Each row of a before or after table is a point. One or more steps were done to the points. Then noise was added and the rows were shuffled. The steps act on columns, c1 being the first. What was done? A step turns or swaps two columns, mirrors them in a line or flattens them onto one, adds a multiple of one to another, or multiplies or shifts one. Angles are multiples of 10 degrees, from the lower column toward the higher: turns from -170 to 170, lines from 10 to 170 but not 90. Use the fewest steps. Two steps may share a column if one is a turn and the other turns, adds or multiplies; they go together, in the order done. Otherwise the lowest column goes first.

Before:
[[ 1.0  2.3]
 [-1.0 -5.1]
 [-5.3  0.0]
 [ 3.4 -0.3]
 [-5.6  2.2]
 [-1.4  1.0]
 [-1.9  0.1]
 [-1.7  3.8]
 [ 1.2  3.7]
 [ 7.8 -2.4]
 [-3.2  2.8]
 [ 6.4  0.7]]
After (12 x 2):
[[-5.0 -2.2]
 [ 1.3 -1.0]
 [-3.8  7.2]
 [-0.8  3.4]
 [ 0.3 -1.9]
 [ 1.0 -5.2]
 [ 3.4  1.8]
 [ 1.9  1.2]
 [ 3.2 -2.8]
 [ 4.0 -0.8]
 [ 2.9 -5.2]
 [-0.3  6.4]]
Steps: mirror c1 and c2 in the line at 50 degrees

Before, 8 rows:
[[-1.5  0.1 -0.1  0.5 -1.4 -1.9]
 [-2.8  0.2  1.8  5.0  4.6  1.2]
 [-9.0  0.8 -1.0  2.6  1.3  0.7]
 [-2.7 -1.3 -4.8 -1.6 -2.2 -1.3]
 [-3.0  2.6  4.9 -2.0  7.4  5.6]
 [-4.8 -1.9  0.7 -0.1 -0.6 -5.1]
 [ 1.2 -5.7 -0.3 -4.3 -1.8  3.8]
 [ 3.7 -2.8  3.2 -2.2 -4.6  3.5]]
After (8 x 6):
[[ -6.1   1.5   0.2  -0.9  -6.6 -10.2]
 [  4.7   3.5   1.2   0.4 -10.8  -1.6]
 [ -1.9  -0.2  -0.2  -0.6  -7.3  -6.9]
 [  1.5   7.2  -0.3   1.1  -7.7  -1.1]
 [-11.8  -2.0  -0.6  -1.8  -4.6  -4.4]
 [ -4.0  -1.2   2.1   2.7   1.3   0.7]
 [ -3.7   1.8  -1.9   0.9  -8.4  -6.0]
 [ -3.5  -2.8   0.5  -4.2  -1.7  -3.8]]
Steps: multiply c1 by 1.3; turn c2 and c4 by 150 degrees; multiply c3 by 0.4; shift c5 by -6.0; shift c6 by -5.0

Before:
[[-7.0 -7.8 -2.6  0.2  0.0  0.8  4.0 -0.5  4.8 -2.7  2.6 -3.8]
 [-4.9 -0.5 -3.1 -2.0  4.0  3.0 -1.9 -0.5  0.5 -5.0 -6.3 -1.8]
 [-4.8 -1.9  2.8  0.3  4.3 -2.6 -3.7  0.1 -4.6  4.5  2.3 -1.8]
 [ 0.7 -1.4  2.0 -4.1  4.9  1.5  0.6  4.6 -2.1 -1.6 -5.4  1.9]
 [ 0.9 -5.7  4.4 -2.5 -0.2 -4.6 -3.6 -3.2 -0.3  3.7  1.4  3.2]
 [-6.0 -0.2  0.9  1.8  0.0 -2.4  0.8  2.5 -1.5 -2.7  1.0 -4.1]
 [ 0.1 -2.6 -0.1 -5.8  0.6 -6.4 -4.8  4.2  1.4  0.3 -6.7 -1.3]
 [-0.1 -5.9  2.1 -6.6 -2.6 -5.3 -0.7  2.8 -4.2  1.4  2.9 -2.3]]
After, 8 rows:
[[ 0.7 -1.7 -2.7 -4.5  1.5  1.7  0.6  4.3 -2.2 -1.2 -5.6  2.4]
 [-4.6  0.0 -7.8 -1.9  1.1  3.3 -2.3 -0.3  0.2 -4.9 -6.7 -2.0]
 [ 0.7 -5.8 -0.8 -2.5 -3.4 -4.9 -3.0 -2.9 -0.1  3.6  0.8  3.3]
 [-0.1 -2.3 -5.4 -5.9 -2.2 -6.7 -4.4  4.3  1.6  0.7 -6.7 -1.4]
 [-0.2 -5.9 -2.8 -6.6 -5.7 -5.5 -0.5  3.2 -4.0  1.2  2.7 -2.4]
 [-5.5 -1.9 -2.5  0.9  1.1 -2.8 -3.2  0.5 -4.5  4.6  2.2 -2.0]
 [-6.8 -8.1 -8.2  0.6 -2.6  1.0  3.6 -0.3  4.8 -2.8  2.3 -4.2]
 [-5.8  0.1 -4.1  1.4 -3.2 -2.7  0.5  2.7 -1.7 -2.4  1.1 -4.3]]
Steps: shift c3 by -5.0; shift c5 by -3.0

Before:
[[ 5.9  0.8  1.8 -5.4 -3.5 -3.8 -2.7 -4.7  3.6 -1.7  3.9 -2.3  5.7  3.2
   1.0  3.9 -1.3 -1.4 -2.5  7.3  1.1  4.5 -4.7  4.5]
 [-2.7  1.9  1.9 -0.9 -4.7 -2.2  2.3  5.2 -3.4  2.0 -3.6  1.8  2.7 -4.2
   1.2 -5.5 -1.0 -1.1 -3.6  2.5  2.5 -5.8  0.0  3.6]
 [-1.4  2.1  1.7  1.3 -7.0  3.1  0.6  3.4 -2.6 -0.2 -3.2  0.3  0.4  0.2
   1.8 -1.9  2.3  4.1 -0.8 -4.0  4.6 -6.4  3.5  3.5]
 [ 5.1  4.1 -0.9 -1.3  1.4 -4.4 -2.9 -3.7 -0.8  4.1  0.1 -7.6 -1.2 -0.2
  -3.9  2.0 -7.0  2.1  5.2  6.1 -0.7  0.3 -2.0 -2.0]
 [ 5.4  2.5  4.1 -0.8 -4.9 -4.3 -1.7 -0.6  4.9 -6.1  5.5 -4.3  5.6  1.4
  -1.9  1.3  2.8 -2.4 -4.2  4.7  4.7  4.8 -4.0  0.3]
 [ 3.6  3.5  3.0 -2.2  3.7 -1.8 -6.6 -3.2 -0.2  1.2  0.1 -7.5 -0.5  0.3
   2.4 -1.1 -5.1 -3.9  3.5  3.4 -1.5 -0.8 -6.6 -2.6]
 [-3.8  3.7 -0.8 -2.6 -5.7  2.2  1.9  5.4 -3.2  1.6 -2.6  3.4 -1.1 -2.5
  -1.8 -2.3  0.2 -5.6 -0.6  1.2 -2.4 -2.1 -2.3  1.4]
 [-1.1  1.8 -3.3  1.8 -4.0  1.4 -1.9  4.5  3.6  0.2  1.3  2.6 -0.7 -4.6
   2.6 -0.1 -2.4 -5.6  1.8  8.7 -1.7  0.1 -0.4  1.2]
 [-2.7  2.0 -1.0  0.1 -3.5 -1.9  1.8  5.1  1.0 -0.2  0.8  3.3  3.2  0.5
   0.0 -4.0  2.5 -1.5 -3.6 -3.4 -0.1 -5.6  2.9  4.1]
 [ 0.8 -2.5  8.0  2.7 -5.8 -2.5 -1.0  0.0  6.2 -5.8  0.4  1.5  5.5  0.5
  -2.8  4.4  2.2 -2.0 -2.7 -2.4  5.2 -2.0 -0.1  4.7]]
After (10 x 24):
[[ 1.7  1.8 -2.9 -0.8 -4.6 -2.3  1.7  5.3 -3.4  2.0 -3.5  2.2  2.8 -4.1
   1.1 -5.5 -1.1 -1.2 -3.8  2.3  2.4 -5.9 -0.1  3.6]
 [ 7.8 -2.4 -0.5  2.6 -5.8 -2.6  1.6  0.1  6.3 -5.8  0.5 -0.7  5.4  0.4
  -3.0  4.6  2.1 -1.9 -2.7 -2.5  5.2 -2.0 -0.1  4.8]
 [ 3.5  3.8  3.1 -2.2  3.5 -1.8 -7.6 -3.1 -0.2  1.0  0.1 -6.5 -0.5  0.2
   2.2 -1.2 -5.0 -3.9  3.6  3.2 -1.5 -0.6 -6.7 -2.6]
 [-1.4  1.9 -2.5  0.2 -3.5 -1.7  3.2  5.2  1.0 -0.1  0.7  1.6  3.2  0.5
   0.0 -4.0  2.4 -1.4 -3.7 -3.4 -0.1 -5.5  2.9  4.2]
 [ 4.8  2.5  4.8 -0.9 -5.0 -4.6 -4.1 -0.5  4.9 -6.0  5.6 -1.8  5.5  1.4
  -1.9  1.4  3.0 -2.6 -4.1  4.8  4.7  4.8 -4.0  0.4]
 [ 0.1  4.2  5.2 -1.2  1.4 -4.3 -7.6 -3.9 -0.7  4.2  0.2 -3.0 -1.1 -0.3
  -3.8  2.0 -7.3  1.8  5.0  6.1 -0.6  0.5 -2.1 -1.9]
 [ 1.4  2.2 -1.5  1.2 -6.8  3.0  0.2  3.8 -2.5  0.0 -3.2  0.7  0.3  0.4
   2.0 -1.6  2.3  4.1 -0.8 -4.2  4.7 -6.5  3.3  3.4]
 [ 2.8  0.7  5.5 -5.4 -3.7 -3.8 -2.4 -4.7  3.6 -1.8  4.1 -2.8  5.7  3.2
   0.9  3.8 -1.4 -1.3 -2.5  7.5  1.1  4.4 -4.8  4.6]
 [-3.4  1.8 -0.5  1.9 -3.9  1.4  2.6  4.6  3.6  0.3  1.5 -1.8 -0.9 -4.7
   2.8 -0.1 -2.2 -5.3  1.9  8.6 -1.6  0.1 -0.4  1.3]
 [-1.6  3.5 -3.4 -2.4 -5.8  2.3  3.5  5.5 -3.2  1.5 -2.6  1.7 -1.0 -2.3
  -1.8 -2.3  0.3 -5.6 -0.8  1.5 -2.2 -2.2 -2.5  1.4]]
Steps: mirror c1 and c3 in the line at 40 degrees; swap c7 and c12
